Each row is a point. Each copy is the shape, with its points in the same order, stretched, turned, moved and blurred by noise. Some copies are also mirrored. Which?

Shape, 9 rows:
59  -21  2
-53  -20  -41
0  -1  7
-26  7  -50
-10  -16  12
-23  34  16
-16  48  -14
20  9  -26
14  9  35
Copy 1 (9 x 3):
35  7  26
-11  -23  -49
-12  -16  11
-12  14  -47
-7  -32  -2
-47  -10  16
-44  14  0
-6  18  1
-10  -23  40
Copy 1 is: only turned
Copy 2:
11  -51  23
-16  45  -40
-15  7  13
15  39  -13
-24  -5  7
-11  29  41
14  42  36
23  0  14
-20  -12  42
Copy 2 is: only turned
Copy 3 (9 x 3):
-58  54  9
27  -81  13
8  16  3
7  -55  -20
13  2  25
43  16  -23
31  0  -49
-21  11  -21
13  51  4
Copy 3 is: mirrored
Copy 4:
57  -17  20
-23  37  -47
1  -11  0
-29  48  -10
3  -29  -17
-45  -22  12
-51  18  36
2  18  17
4  -52  14
Copy 4 is: only turned

Shape:
-13  -10  40
10  -18  6
-18  -50  48
-22  21  21
-20  44  37
29  -17  -26
6  3  34
Copy 1, 7 rows:
-20  -31  44
13  -14  7
-17  -68  39
-32  -2  37
-35  8  62
36  8  -26
2  -11  42
Copy 1 is: only turned
Copy 2 (7 x 3):
3  -41  0
13  -19  -20
7  -69  -19
4  -11  24
-12  2  44
21  3  -34
-7  -13  -2
Copy 2 is: mirrored

Shape, 8 rows:
23  -1  -16  16
6  17  -28  5
22  48  55  -9
5  -14  2  -20
18  -4  4  -32
-48  -9  7  40
32  8  -22  25
-6  29  1  -1
Copy 1:
2  -32  9  29
30  -24  -13  21
-41  17  -95  22
0  15  14  13
0  26  5  31
-4  -35  -17  -59
5  -43  1  37
12  -6  -46  5
Copy 1 is: only turned
Copy 2:
-20  -16  22  26
-30  -12  -6  20
34  -7  24  -61
22  -19  3  9
22  -38  5  -5
11  67  -15  16
-35  -19  26  27
-6  7  -9  -10
Copy 2 is: mirrored
Copy 3:
-4  -9  -8  -22
5  4  -26  -12
75  -35  -16  7
6  -5  1  18
9  -22  -11  22
14  51  27  -25
-2  -11  -18  -31
30  6  -23  2
Copy 3 is: mirrored

Shape, 10 rows:
18  12  3  -20
-18  -11  0  -20
13  11  -26  -18
2  -46  -4  18
-24  -31  -22  10
-37  5  2  70
37  13  42  -17
-13  -5  -52  29
10  30  1  1
14  6  -25  62
Copy 1:
-18  7  22  -7
1  18  0  24
-41  -4  7  2
0  13  -32  -13
-2  6  -25  19
60  -32  0  -6
11  29  38  -38
-27  -30  -25  11
2  -9  30  -15
2  -41  -14  -34
Copy 1 is: mirrored
Copy 2 (10 x 4):
21  -11  -8  3
9  5  -26  -12
0  -32  -4  -27
-34  11  -22  3
-33  5  -17  -28
-30  43  33  -24
48  9  -11  50
-48  -21  14  -61
22  -6  13  -7
-46  -7  40  -25
Copy 2 is: mirrored
Copy 3 (10 x 4):
-10  13  30  -26
11  15  24  28
-28  30  11  -14
2  -21  -20  41
4  15  -20  48
57  11  -47  -6
6  -21  50  -48
-9  39  -45  13
6  22  16  -48
5  7  -51  -41
Copy 3 is: only turned
Copy 4, 10 rows:
-22  26  42  22
-33  -2  -9  5
-36  35  32  -9
3  -35  13  -28
-16  -13  -23  -42
54  26  -51  -48
3  15  71  67
-9  26  -14  -76
-3  51  26  12
38  36  18  -59
Copy 4 is: only turned

Shape, 12 rows:
4  -12  25  2  30  -9
-32  13  -41  13  -18  50
8  27  -9  24  3  23
-57  -10  13  -28  4  21
8  31  5  -41  39  -39
-1  -8  42  -1  33  45
7  4  26  26  50  -27
29  26  -44  -6  -18  -23
-11  12  1  -26  48  15
-5  -39  -13  34  -22  -1
-34  -33  -36  -45  7  -37
19  9  47  7  38  -37
Copy 1:
12  12  15  -1  -12  -20
-9  -39  12  -22  4  44
-2  -17  18  9  -17  32
-11  -12  -12  -44  6  -28
15  24  -9  24  19  -34
20  -15  6  -20  -51  -22
8  13  40  18  -22  -26
3  18  7  18  32  38
25  -21  -4  3  2  -30
6  3  50  -41  6  35
4  17  12  -36  67  -35
7  36  21  17  -28  -33
Copy 1 is: mirrored
Copy 2:
3  -33  -5  -26  1  29
-36  50  36  32  -21  22
-7  4  49  6  20  20
8  3  -8  -12  -81  41
52  -12  -22  -33  9  -15
10  -24  28  -24  -11  88
-1  -35  16  -57  10  22
-3  13  -7  32  48  -48
25  20  3  -21  -10  42
-64  -13  -11  6  -12  6
-5  21  -92  -17  -45  -34
27  -56  11  -47  9  14
Copy 2 is: only turned

Shape, 12 rows:
-14  7  16  -26  -2  -43
3  -25  -5  -18  -2  -27
-18  11  -1  -12  -30  -28
3  11  1  -34  -1  -13
-28  -33  -33  -36  -1  76
-17  -6  -24  -20  16  -34
26  -3  32  12  1  -36
-4  6  8  24  8  -26
28  39  -61  -2  13  -3
42  34  -24  -3  34  16
0  9  -7  3  2  -21
-2  -23  -94  -46  -31  47
Copy 1:
-13  11  10  -8  -44  11
3  3  6  -20  -31  -6
-7  15  3  -8  -22  29
7  24  19  0  -36  0
13  80  36  -3  -8  -43
1  1  36  -38  -35  3
1  -20  -3  3  -22  -2
-14  -15  15  -4  -1  5
53  -4  59  -20  3  31
48  2  54  10  1  4
-4  -2  19  -9  -16  10
57  62  43  -50  -4  4
Copy 1 is: mirrored
Copy 2 (12 x 6):
17  7  8  15  16  -36
29  -1  27  -5  -16  -16
32  29  10  31  1  -7
7  29  7  -11  28  -20
44  45  -57  -52  -24  6
29  -24  18  -20  13  -19
-32  0  30  43  -1  -3
-21  -20  10  39  2  10
-18  9  51  -33  62  41
-61  12  26  -31  66  29
-4  -3  16  15  13  7
91  60  23  -78  -13  32
Copy 2 is: only turned

Shape:
-45  46  29  -5  30  -3  44  -7
-4  30  36  34  -11  11  41  -15
15  13  21  27  -2  12  -31  6
4  12  -40  33  -8  38  40  -33
18  -2  -35  26  -7  17  27  11
13  -18  1  20  15  23  -3  -23
-7  26  -36  -36  46  -19  21  37
-12  -8  -3  9  -23  -22  25  37
-30  52  -16  -43  26  -9  26  38
-36  24  -20  -5  38  -25  -38  -28
-23  -3  -10  -46  17  29  -30  10
18  6  32  -40  -32  -28  1  32
Copy 1 (12 x 8):
4  33  26  -62  -27  39  44  -50
25  41  -15  -27  -21  36  51  -11
31  -11  4  17  -40  11  -11  23
-13  27  -68  -53  2  -4  19  9
7  23  -34  1  9  -29  -8  2
-7  -18  -30  4  -29  4  -2  -3
-5  6  31  -9  14  -9  -38  -46
-5  30  38  16  13  -32  19  -3
15  9  35  -48  14  -1  -13  -38
-30  0  56  -39  -52  36  -16  21
-6  -69  5  -40  -13  -27  -25  -4
25  -24  58  29  36  14  -7  7
Copy 1 is: mirrored
Copy 2 (12 x 8):
9  -15  -23  -39  0  -40  -22  -70
13  24  -9  -14  0  -44  -5  -31
27  4  5  49  -26  -8  -13  -6
-15  8  -37  9  61  -7  -2  5
-26  -19  -22  3  29  -1  34  12
35  0  16  44  23  6  8  -5
-16  -78  -34  -42  5  10  11  -5
-32  -4  -20  -11  -13  -3  43  -36
-35  -51  -36  -61  -17  -3  -14  -39
40  -49  -53  48  -16  28  -41  -35
-15  -17  29  15  -6  50  -28  -39
11  17  17  -51  -68  14  22  -5
Copy 2 is: only turned

Shape, 12 rows:
20  -3  -9  -9  -30  5  8  -33  -27
-36  -44  -37  -42  -31  10  -25  19  19
-21  13  -36  34  6  -22  -1  13  -18
64  -8  -15  -1  1  1  -45  -18  16
-13  -21  -52  13  -50  -6  -12  27  4
11  -29  -12  -20  -8  -11  -3  34  -56
-20  -29  49  -14  -11  -38  -11  -12  -7
61  28  -39  16  9  38  3  9  14
-8  -2  -25  -2  -20  17  -52  36  -8
-43  35  -24  7  8  1  5  -18  5
-30  -48  8  21  6  8  10  -5  -37
27  43  14  21  8  1  33  14  -50
Copy 1 (12 x 9):
9  -17  -37  15  -4  -14  -57  1  27
5  75  -2  23  1  -23  14  30  60
-24  25  -20  -37  31  10  -6  17  -42
24  12  -68  17  -23  8  -1  -45  30
-7  73  -36  -23  6  -35  -15  25  24
-32  40  -22  -43  15  17  -62  4  42
-37  14  35  -2  -30  -50  8  -13  19
59  -19  -76  -16  11  37  -18  -3  19
-8  50  -34  -13  -35  28  5  11  22
-5  -14  -2  22  24  4  23  37  -30
-8  27  31  -22  -5  -5  -69  0  -15
8  -53  -24  -66  11  33  -47  5  -13
Copy 1 is: only turned
Copy 2, 12 rows:
11  28  -25  1  23  -22  9  -8  -2
-34  -29  -31  -74  26  -30  20  -9  -11
-22  33  32  -11  3  -6  -10  20  -46
35  -25  -18  35  8  -9  -9  -44  0
-14  -9  -9  -47  33  -63  -2  19  -38
40  28  -19  -60  16  1  -23  1  -37
9  7  -54  -24  -48  3  22  2  -14
31  -13  45  14  55  3  -14  -4  25
7  -25  -14  -22  31  -2  6  1  -46
-55  30  21  2  14  13  24  18  -9
15  30  10  -47  -23  -10  48  -18  -35
45  47  19  5  17  31  -17  38  -7
Copy 2 is: only turned

Shape:
30  25  -54  12  -5  -9  18  -13  -4
41  10  -52  22  -2  4  -6  8  0
0  3  -1  -4  11  0  24  -10  -4
-20  -16  -80  9  -26  -8  1  -13  1
-2  -3  22  24  32  0  0  -2  20
-15  -1  7  12  -12  -3  -6  6  -25
4  -21  37  9  -10  12  15  8  9
-9  3  -63  -8  -8  32  -7  -14  -13
-10  -9  33  -5  8  -5  -17  0  -2
-18  4  12  1  -6  10  11  17  12
-13  11  50  26  -6  5  -1  -18  6
-5  -12  -45  4  -26  23  -4  -27  1
-4  6  -49  -22  -30  -1  -15  -15  16
-24  15  16  15  -5  14  0  11  13
Copy 1:
35  -35  -15  -25  -25  -41  -5  18  -25
49  -22  -7  -5  -32  -38  3  -7  -20
-5  2  -7  -34  16  0  -2  11  2
8  -74  -8  14  -50  -49  -33  15  -28
15  33  26  -19  28  42  4  1  2
-17  -14  29  -2  20  -20  3  10  13
-17  43  27  6  7  19  12  0  -5
5  -42  -10  -29  -42  -23  -20  14  11
-14  6  23  5  36  38  25  -4  13
3  15  9  -2  19  12  6  20  18
-18  38  61  -16  16  41  20  25  8
-9  -26  10  -7  -65  -12  -19  18  -16
17  -56  -18  20  -40  9  14  20  -13
6  18  32  -6  15  25  8  26  28
Copy 1 is: mirrored
Copy 2:
73  25  0  50  5  -31  13  13  -18
65  45  13  33  -19  -35  29  30  0
28  -9  6  6  10  -6  -19  -18  -7
95  4  -48  59  -29  11  36  27  36
-11  10  32  -11  9  6  -47  16  13
7  9  -17  -5  -14  6  -1  28  -6
-2  -17  -2  -24  -8  -20  -20  18  5
62  23  -28  44  -38  12  35  -7  22
-32  8  1  -21  10  17  -16  15  9
12  -25  5  4  -17  -6  -12  23  -13
-48  4  -9  -16  3  -15  -41  35  -3
52  13  -48  39  -35  -7  30  17  40
35  7  -34  53  -13  -12  52  21  24
-11  -10  9  8  -25  -13  -21  30  -10
Copy 2 is: only turned
Copy 3, 14 rows:
21  -24  4  2  32  -3  14  -42  -19
3  -31  -1  12  21  4  4  -49  -36
-4  -8  3  -4  8  -5  2  -12  13
19  -22  -33  29  49  6  -2  18  -22
-34  3  40  -6  -8  -13  0  -1  8
-8  -11  -21  -5  -13  -13  14  15  3
-35  -15  13  7  -28  10  21  3  35
-10  -5  -37  6  41  4  -8  -32  -15
-14  18  2  -3  -29  4  12  25  10
-17  -6  -4  17  -12  -15  8  5  27
-32  7  15  -15  -17  -13  51  9  22
-18  -8  -26  15  36  20  15  -9  -7
22  13  -32  38  22  15  22  -2  -10
-23  -2  -3  14  -8  -21  15  3  21
Copy 3 is: mirrored
Copy 4, 14 rows:
-20  10  -64  8  44  -21  42  -6  -4
-3  2  -50  40  35  -13  42  -10  18
-17  -5  -13  -16  11  -13  1  4  -4
2  -24  -52  13  0  -13  45  -48  -58
4  -16  21  2  1  3  20  24  21
-4  8  -11  -11  -28  22  -1  -11  -5
-18  -9  16  15  7  25  -23  11  4
-12  7  -24  11  -6  -36  32  -36  -41
22  3  14  -9  -21  14  -12  11  2
-12  -1  -1  12  -21  1  -6  15  -10
-14  19  30  -15  -8  38  8  21  0
-11  -1  -9  14  14  -5  29  -35  -50
20  9  -36  20  9  -18  25  -11  -59
-12  12  8  11  -30  11  12  19  -11
Copy 4 is: mirrored
